Each row of a before or after table is a point. One or more steps were done to the points. Then noise was added and the rows were shuffled. The steps act on how far a point lies along the listed directions, d1 being the first. What was done? A step turns or swaps two directions, mirrors them in a line or flattens them onto one, adds a multiple of one to another, or multiplies one. Angles are multiples of 10 degrees, from the lower direction toward the higher: turns from -170 to 170, lines from 10 to 170 but not 90. Use the fewest steps. Two steps may share a direction if one is a turn and the other turns, adds or multiplies; they go together, in the order done. Otherwise the lowest direction goes first.

Directions:
(1): [0.20 0.35]
(2): [ 0.35 -0.20]
Before (12 x 2):
[[ 0.18  0.23]
 [-0.52 -0.35]
 [-0.43 -0.54]
 [ 0.01 -0.03]
 [-0.15 -0.23]
 [ 0.19 -0.12]
 [-0.31  0.04]
 [ 0.09  0.03]
 [-0.06  0.04]
 [ 0.06 -0.34]
 [-0.32 -0.24]
 [-0.08  0.70]]
After (12 x 2):
[[ 0.13  0.19]
 [ 0.53 -0.39]
 [ 0.19 -0.30]
 [ 0.26 -0.16]
 [ 0.36  0.01]
 [-0.01  0.09]
 [-0.01 -0.33]
 [-0.23  0.11]
 [ 0.39 -0.53]
 [-0.01 -0.06]
 [-0.68 -0.07]
 [ 0.04  0.01]]
Steps: turn d1 and d2 by -90 degrees

Directions:
(1): [-0.13  0.01  0.14 -0.21  0.23  0.60]
(2): [0.51 0.23 0.40 0.13 0.02 0.05]
(3): [ 0.16  0.42 -0.50  0.09  0.14  0.12]
Before, 8 rows:
[[-0.33  0.25 -0.72 -0.21  0.34  0.84]
 [ 0.07  0.35 -0.40  0.14  0.08 -0.02]
 [-0.27 -0.28  0.11  0.00 -0.12  0.21]
 [-0.13 -0.36  0.01  0.27 -0.15 -0.10]
 [-0.05  0.30 -0.36 -0.07  0.19  0.36]
 [ 0.38  0.09  0.50 -0.04  0.15  0.29]
 [-0.16  0.19 -0.37 -0.19  0.20  0.29]
 [ 0.31  0.47 -0.31 -0.02  0.17  0.54]]
After (8 x 6):
[[-0.16  0.12 -0.47 -0.12  0.10 -0.02]
 [ 0.26  0.38 -0.51  0.06  0.04  0.20]
 [-0.09  0.29 -0.48  0.07  0.12  0.10]
 [-0.34  0.19 -1.01 -0.04  0.09  0.12]
 [ 0.52  0.12  0.49  0.09  0.04 -0.01]
 [-0.18 -0.28  0.15  0.08 -0.13  0.08]
 [-0.12 -0.31  0.09  0.22 -0.07  0.07]
 [-0.09  0.27 -0.48  0.02  0.07  0.08]]
Steps: multiply d1 by 0; add -0.3 times d3 to d2
